Each point is reached from the start by the listed moves, each made once or not at all, plus a little noise. Is the number of moves made odd or even? Then give how often each move was made.

Moves:
(1): [39 23 15 -2 19 30]
(2): [-15   6 -27  46 -22   6]
(3): [ 7 58 47 -3 45 -2]
Start: [-10  18   6 -34 -61   8]
Points:
[ -9  20   4 -31 -58  11] => even (0, 0, 0)
[-17  79  26  10 -41  13] => even (0, 1, 1)
[ 34  97  65 -41   2  35] => even (1, 0, 1)

Moves:
(1): [ 35 -26  30   4   6   7  -3]
(2): [ 11  12 -20 -26  14  -2 -10]
(3): [-14  23  56  -2  18 -24   7]
(4): [  8  35  -9  14  -9  13 -57]
(5): [-24  -5  -2  -6  47  20 -37]
(6): [ 5 41 -2 -5 -6 49 28]
Start: [  9 -16  13  -1  13  12 -12]
Points:
[-15 -21  12  -6  60  32 -49] => odd (0, 0, 0, 0, 1, 0)
[ -5  91  36 -26  77  66 -80] => odd (0, 1, 1, 1, 1, 1)
[ 38  18  90  15  29   4 -66] => odd (1, 0, 1, 1, 0, 0)
[ 10  17  95 -11  80  63 -17] => even (1, 0, 1, 0, 1, 1)

Moves:
(1): [ 73   3 -13 -28  -9  -6  -1  54  -4]
(2): [ -4  31 -11 -13 -12   3   6 -32   2]
(3): [-19  16  34 -15 -12  27 -28  15  35]
(4): [ 31  20   9  28 -39   0  13  12  18]
(5): [ 18  21   1   9  55 -28 -28  35  25]
(6): [  4  11   2 -13 -10  35  57   3  26]
(7): [  4   2  50 -11  16 -14   3 -18 -10]
(8): [-27  23   8  -9  10 -22   0  33  -1]
Start: [ 31 -17  10 -25   1  37  14  -8 -38]
Points:
[ 61  78  94 -25  12  24 -18   3  28] => odd (0, 1, 1, 1, 1, 0, 1, 0)
[-15  35  56 -63 -12  73  39  44  21] => odd (0, 0, 1, 0, 0, 1, 0, 1)
[ 99  54  69 -83  39  12 -33  48   8] => odd (1, 1, 1, 0, 1, 0, 1, 0)
[116  23  45 -41 -57  61  -3  72  16] => odd (1, 0, 1, 1, 0, 0, 0, 0)

Moves:
(1): [ 16 -19   9 -40  14  27   5 -24  28  22 -23  -1  19]
(2): [ 13  42   1  -2  -5  10  23 -15 -10 -17 -25 -12   0]
(3): [ -3   3  33 -18 -23   3  23   6  27   3 -23  31 -17]
(4): [ 29  -8  13  17 -16  -4 -11  11  21  -1  21   5  45]
(5): [ 32  -5  12  24  29  -3   4   6  19 -13 -20  -7 -37]
(6): [ -7   1  21  11  -9  12 -14 -15   6  -7  17  -3 -14]
(7): [-12 -10   8   0  14  13  48  17  -2  -9  18  -6  11]
(8): [ -3 -14  34 -10   6  25 -14  52  -1   6 -12 -22 -15]
(9): [-10 -31  -9  14 -35  -2  -1  16  27 -25  -2 -45  -4]
(10): [-11  20  -6  28  -8  10  -6   0  19  23   4  -5  17]
(11): [ 16   6  -8 -30  -1 -27  10  17   7  17  35  -9   6]
Start: [ -3 -11   9  19  -6  17 -26  -8   0   3   9  -9  20]
Points:
[-18  -3  35  38  -9  53 -47  40  15  36  -2 -33  23] => even (0, 0, 0, 0, 0, 0, 0, 1, 0, 1, 0)
[ 55 -22  59  73  -3  21 -50  -6  49 -22  27 -17  14] => odd (0, 0, 0, 1, 1, 1, 0, 0, 0, 0, 0)
[ 56 -69 116 -12  17  76  26  64  94  13 -34  -5  21] => even (1, 0, 1, 1, 1, 0, 1, 1, 0, 0, 0)
[  27    6   52   53  -32   41  -24   56   71  -18    9 -109  -28] => odd (0, 1, 0, 0, 1, 1, 0, 1, 1, 1, 1)
[ 26  19  28  42  34  39  47   0   6 -31 -21 -32  -4] => odd (0, 1, 0, 0, 1, 0, 1, 0, 0, 0, 0)
[ 29  -4  49 -15 -69  44  64  17 121  16  14 -47  97] => even (1, 1, 1, 1, 0, 0, 1, 0, 1, 1, 1)

Moves:
(1): [ 34   8  13 -12   5  -2  12 -13  12  -3   1   4  -2 -12  -2  -9  17]
(2): [ -1  13  -4  -2 -10 -13   1  15   5  -4 -11  -1 -14 -10  13  15  -6]
(3): [-10   6  26   2   7   3   1  16   6  -1   7  -2 -13   2   0  -9  15]
(4): [ -5  -9  -4  10 -11 -10   3  -7  10   3  16  -3   4  -2   9   1   0]
(5): [  6   2   6  -2  35 -15 -11   3   4   6   6  -2   0  -6   0   3  -8]
(6): [ 24   1 -12   9  -4  33 -13   4  25  18   5 -10 -30  22   9  23   7]
(7): [ -6   7  -6  14  13  15  21  -9  -3   7   3   2  -4 -11   0  -3   2]
(8): [ 14 -32 -18   2   3 -14  15  18   5   4   1   7  -2 -12 -17 -18 -10]
(9): [-24 -19  -4 -14  10   1 -16  -9  37 -21  -3   8   4   4   7  -2  10]
(10): [-14  -1  -5  -6   2 -21   6  -2   6  14  -6  20  -3  -1 -16   5  -3]
(11): [ -3  -1  -4 -16  -8  10 -13  -4 -21   2  24   3 -16 -27  -7  -2   6]
(12): [  8   2  -5  12   3   5   5   4  -1  -6   3  26 -11   2   2  -8 -15]
(13): [  4   9 -11  -7   6  -6  -4  19   3   4   6   6  28   1  18   2  13]
(14): [-15   6  -6 -11   2  -6  12   2   4  -9   9 -13  -9  13 -10  -3  -9]
Start: [-17 -10  -4   8   3  21  19 -12  13   1   1   4   4 -14  -6   9  29]
Points:
[-43   6  -6 -30  41  21  43 -10  53 -14  44  54 -22 -41 -15 -21  64] => odd (1, 0, 1, 0, 0, 0, 1, 0, 1, 1, 1, 1, 1, 1)
[ 49  -1 -34 -16  42  -3  25  37  72  21  18  -4 -29 -20   5  19  33] => odd (1, 1, 0, 0, 1, 1, 0, 1, 0, 0, 0, 0, 1, 1)
[-18  -2 -33 -17  31  39 -16   1  64 -15  33  15 -71 -13   9  35  14] => odd (0, 1, 0, 0, 1, 1, 0, 0, 1, 0, 1, 1, 0, 1)
[ 43 -16 -43   6  26  25  58   7  61  43  10  32  -9 -25 -12  10  51] => even (1, 0, 0, 0, 0, 1, 1, 1, 0, 1, 0, 0, 1, 0)
[ 12 -36  -8   1  45 -11  24  19 121  12  19  47 -62 -26  -1  12  34] => even (1, 1, 1, 1, 1, 1, 0, 1, 1, 1, 0, 1, 0, 0)

Moves:
(1): [  6 -25 -13  10  16  16 -29  52  34  -2   7  -1  13  11   9 -18 -23  -5
  27 -21   8]
(2): [  3  16 -18 -13 -14  39  23  -6  -8 -44   6   6  14 -13  -5  19  34  -2
  32  12 -20]
(3): [-14  39  17 -21 -40   4 -21  16  35  22 -41   3  -7  11  27   1  15 -20
  -8   0  -6]
(4): [ 19   9 -20  32  15 -16  15  15   2   4  -1  -7 -17   6  14   4  -2 -21
  -7 -16  14]
(5): [  4  38  33 -25  15  17 -14 -12  21   9 -35  18   7  14  25  18  -7  -4
 -14   8  20]
(6): [ -5  -3 -17  12  11   8  20  -7   7  -2  -7   2   5   2 -38 -16  12   8
  20   3 -16]
(7): [  2   9  -5 -10  -5 -12  17 -13  -6 -15   4  16  -8  -3 -11  -9 -14  20
  14 -22  -6]
(8): [-29 -16 -18   0  14 -14   5  14  16   5   6   6 -14  27   3  -4 -12  -4
   2   5 -13]
(9): [ 10 -25 -20  14 -17 -13   1   9  30 -12  14 -10   6  13   5 -15 -15   8
 -22   3   9]
(10): [ 18  -8 -24 -12 -18 -17 -26   3  10  47  28  26  24  -4   4 -20 -25 -16
  10   4  23]
(11): [ -3 -40  12  -7  -9  -5   9   9  10  -9  26  -6  13  15 -17 -26  -3 -32
  13   1  34]
(12): [-23  37   2   4 -27  16 -31   6  12 -36  23  -1  -8 -13 -35  -9 -19 -11
 -10  26  25]
(13): [ 11 -34   1  -6   1  -2  16  32 -58 -15  -7  30   8   2 -25 -11   1   0
 -27   9  -1]
(14): [-12   4  -5  -8  13 -11  -1   2 -16   5   8 -14  23  27   0 -24   0   3
  -9  -4 -11]
(15): [-14 -21 -22  19   2  51  11   2   8  -9   6 -10  -4 -14   3 -31 -24 -39
 -33 -10  10]
(16): [ -3   4 -10   2   2  18   9 -14  -5  -3   0  16   1   3   6  22  39  24
   7 -14  12]
(17): [  3   2  -7  14  19 -30 -27 -25  11  -8  16  26  -9   2   7  -4  18 -11
  10  -9 -15]
(18): [ -2   0   7   7  18   8  32   7  -8  -3  19  15  -1   0   9 -30  22  17
  15  16  -7]
(19): [-19 -12  10  35 -13  14   4   7  -6  -4   2   8   3  21   3 -10 -19 -13
   1   4  -8]
(20): [ 31 -15   4  -9  -8  28  -3  -3 -17  12   3 -19 -34  34   9  -6   5   4
  25  17   4]
Start: [-26 -12 -14  -4  -8  10 -10   2 -13 -47  -8  35   9 -38 -17  10 -42  -8
  -6  -6 -35]
Points:
[-40 -29  -1  -7 -29  48  52  50   2 -48 -53 102 -29  84  -9 -72 -52   7
  -1  40 -55] => even (0, 0, 1, 0, 1, 1, 1, 1, 1, 0, 0, 0, 1, 0, 0, 0, 0, 1, 1, 1)
[ -57   -4  -33  -11  -36   93    0  112   17 -114  -10   76    8  107
  -60  -80  -75  -84   55   19  -11] => even (1, 1, 1, 1, 1, 1, 1, 1, 0, 0, 1, 1, 1, 1, 0, 0, 0, 0, 1, 1)
[  28  -94 -121   87  -16   51  -36   35   46  -35   70   78  -19   30
   34  -76 -103  -56   28  -67   19] => even (1, 0, 0, 1, 0, 0, 1, 0, 1, 1, 0, 0, 0, 0, 1, 1, 1, 0, 1, 1)
[ -34  -66  -60   -8  -35   45  -16   98   14  -74  -17   51   35    9
   -6  -92 -102  -40  -62  -50  -29] => odd (1, 0, 1, 0, 0, 0, 1, 0, 1, 0, 0, 0, 1, 1, 1, 0, 0, 0, 0, 0)
[ -41  -57  -72  -18   28  -32   51   41  -67  -29   41  114   46   18
  -73 -104  -58   20   20    9  -64] => odd (0, 0, 0, 0, 0, 1, 1, 1, 0, 1, 0, 0, 1, 1, 0, 0, 0, 1, 0, 0)
[ -46   87    7  -25  -46   93   11   22   55 -111  -14   80   11  -17
    7    9   42  -55   21   32   38] => even (0, 1, 1, 1, 1, 0, 0, 0, 0, 0, 1, 1, 0, 0, 0, 1, 0, 1, 0, 0)
[ -32   26  -45   50   14   72   19  -28    7 -115  -10   93   -3  -29
   22   -1  -59  -77   -2  -41  -39] => odd (0, 1, 0, 1, 1, 0, 1, 0, 0, 0, 0, 0, 0, 0, 1, 0, 1, 0, 1, 0)
[-55 -16 -38  19  39  49  -7  52 104 -53   4 110 -21  33  56 -64 -33 -84
  22 -66  17] => odd (1, 0, 1, 1, 1, 0, 1, 1, 0, 0, 1, 0, 0, 0, 1, 1, 1, 1, 0, 0)
[-28 -19 -82 -30 -26  45 -45 -22  58 -85  85  87  37  68 -52 -54 -14 -41
  57  44  16] => even (0, 1, 0, 0, 1, 1, 0, 1, 1, 1, 1, 1, 0, 1, 0, 1, 1, 0, 0, 1)

Moves:
(1): [-17   9 -10   4  -4  -9  -1   5  -6  10  -1  11   2  -9   2   1  12  -6
  13  13  -1   2  -7  -3   6]
(2): [ -3   8 -17  -3   4 -11  17  25  24  18  21 -24  -5   6   5  -6  17 -24
  27   5   2 -12  -6 -15  14]
(3): [-13  29 -22  -9   0  16  -7  -4   4  -2 -19  19  -2   8 -10 -13   7 -12
  -3   7  11   3  -2   6 -15]
(4): [ 12  -5 -16   6  12  -6  15  -8  -6  -2  -1  -4   4  -8  -1  -1   3 -19
  -4   5  -3   2   3   8   3]
(5): [  3   9   4  -3   5   5   4  -3  16   4  -8   8  -1  -3 -11   6   7 -11
   7   8  -9  14 -13   3 -27]
(6): [  5  -6  10  -1 -11  21 -10   5  -6  14  -4   3   6   7  13   7  -4   5
   7  -8   6 -20   8   5  -1]
(7): [ 10  -3  -2   1  16 -13 -10  -3   5   5   6  -6  -1  -2  -6  -9  -6  -4
  -9  16  -9 -11  -9   2  -3]
(8): [-10  -7 -15  -8   3   5   0 -21   1  -1  -1   2  -7 -10  -3  -2   7  12
 -12  -5  -7  -6   1  -4  -4]
(9): [ -6  11  19 -15   4  -6  -9  -3   3  16   6   6  -3 -12 -25  -3  15  -8
   6   3  -2   9 -11  14   7]
(10): [ -1 -14  -5 -15   4  -6  -9   1   3  -7  -5  11  -6  15  -2   9   0 -14
   3  -6  -6   5  -4  -2 -16]
(11): [  8 -12   3   5  21 -11  -2 -18   0  -9   3   5  -3   1  -3 -11  -6   9
   2  -2 -14 -13  10   8   8]
(12): [ -2   2 -11   4 -21   2  11  11  -2  12  11   7  -9   4  -8  -2   5  -5
  -6   3  -1   1   1  14   0]
(13): [ 11   1  20  -8  16  12  -6   8   3 -19  22 -11  33 -13   5 -17  19  -5
  17  -3 -29   8  26 -28  27]
(14): [ -4  -2  12  -5  -1   9  -6  -9 -14 -13   7  -5   5  -9 -14  -6   9   7
  12   8 -15   8  -2  -3  -5]
(15): [ -2   2   2  14  -5  -4  -8  -9  -3 -15   3   3  13  -4 -12  17  -3   5
   3  -6   1  -7  -3  -3   1]
(16): [ -6  -2 -17  18  11 -23  -4  -5   7  10   4 -13 -14  -1 -12  -8   2   5
  13   0  -1  -1   8  -4  -4]
(17): [  7  -5 -15 -12  -4   5   6   6  12  -7  36 -21 -10   2  24  -7   5  23
  -8   2  17  13   5   6 -15]
(18): [ -1 -11  14   7 -22  24   3  12  13  -3  -1   5  -4   0   5  10   1 -11
  24   5   4  -5  26   2   0]
(19): [ -5  -3  15  -7   9   3 -12  -8   3   2  -2  -2  12  15 -13  -6  18  13
  -5  14   6   1  -4   3   0]
(20): [ 0  4  9  4 18  9 -2 12  3  4 -2  6 -5 -2 -7  0 -7  0  9  6  0 13 -1 -9
  8]
(21): [  1 -13  -9  10   8   5   4   4   0  -5   0   0  -7  -2   3 -13   5  -4
 -13  -5  -1   4  -6  16 -11]
(22): [-15   4 -11  10   3   5  -9  -5  -5  10   0  11  10   2  -2 -13  -6 -20
  11   5  -9  10  -7   1  12]
(23): [ 18   1   4  -1  -9   9  -3 -21 -11   0  -8  15   8   0  -7  -5  18 -14
 -10   4  -4  16 -12  -2  -3]
(24): [ -7  13   8  10  12   0   0  -3  -5   4  16  -3 -14   5   5   6  -1  -3
  -4   1  -3  -1  -1   6  -2]
Start: [  6   9   5 -13  -4   5  -1   4  -6 -20  -3  31  10  -9   0   6 -15 -13
   6  -3 -17  -7   7  -9   0]
Points:
[  9  18 -56 -10  83  26 -23 -22  22  -4  53  43  -8  -2 -14 -46  11 -53
  29  26 -74   9  33   3 -28] => odd (0, 0, 1, 1, 1, 1, 1, 1, 0, 1, 1, 1, 1, 0, 0, 1, 1, 0, 0, 1, 0, 1, 0, 1)
[-13  36 -11 -43   9  36  -9 -23  44  -3  64  31  14 -29 -62 -63 121 -39
  84  58 -60  31  27 -13 -11] => odd (1, 1, 1, 0, 1, 0, 0, 1, 1, 0, 1, 1, 1, 1, 0, 1, 1, 1, 1, 0, 0, 0, 1, 0)
[-24 -10   4   4  70   1 -42 -29  25  -7  83  15   6 -32 -17 -64  50 -13
  39  41 -65   1  38   8  23] => odd (1, 0, 0, 0, 0, 0, 1, 1, 1, 0, 1, 0, 1, 0, 0, 1, 1, 1, 1, 0, 1, 1, 0, 1)
[-12  36  -5 -13 -19  55  -6  34  36   0  54  17 -19   1  10   5  26 -44
  44  -1  19 -24  17  29 -24] => odd (0, 1, 1, 0, 0, 1, 0, 0, 1, 0, 0, 0, 0, 0, 1, 0, 1, 1, 0, 0, 1, 0, 0, 1)
[ 35   3  52 -39  70  37 -46 -15  -3 -25  64  49  12 -30 -22 -36  53 -41
  36  37 -87  37 -10   0 -26] => even (1, 0, 0, 0, 1, 1, 1, 0, 1, 1, 1, 0, 1, 1, 0, 0, 1, 0, 0, 1, 1, 0, 1, 1)
[ -9   1   5  -1  -4   9 -27 -34  -7  -7  41  44   2 -34 -30 -35  34 -28
  69  35 -41  32  18   9   8] => odd (1, 0, 0, 0, 0, 0, 0, 0, 1, 0, 1, 0, 0, 1, 0, 1, 1, 1, 0, 0, 0, 1, 1, 0)
[ -1  15 -24 -28  37 -14  -1 -27 -12  -1  69  33  -2 -15 -15 -26  51 -82
  53  35 -55  33 -25   8   9] => odd (1, 1, 0, 1, 0, 0, 0, 0, 1, 1, 1, 0, 0, 1, 0, 0, 1, 0, 0, 0, 0, 1, 1, 1)
[-17  21 -57  14  61 -25  -7 -16   8 -21 106 -30  25 -50  -7 -36  44 -42
  63  40 -73  -2  16 -48  32] => even (1, 1, 0, 1, 0, 0, 1, 1, 0, 0, 0, 0, 1, 1, 1, 1, 1, 0, 0, 0, 0, 1, 0, 1)
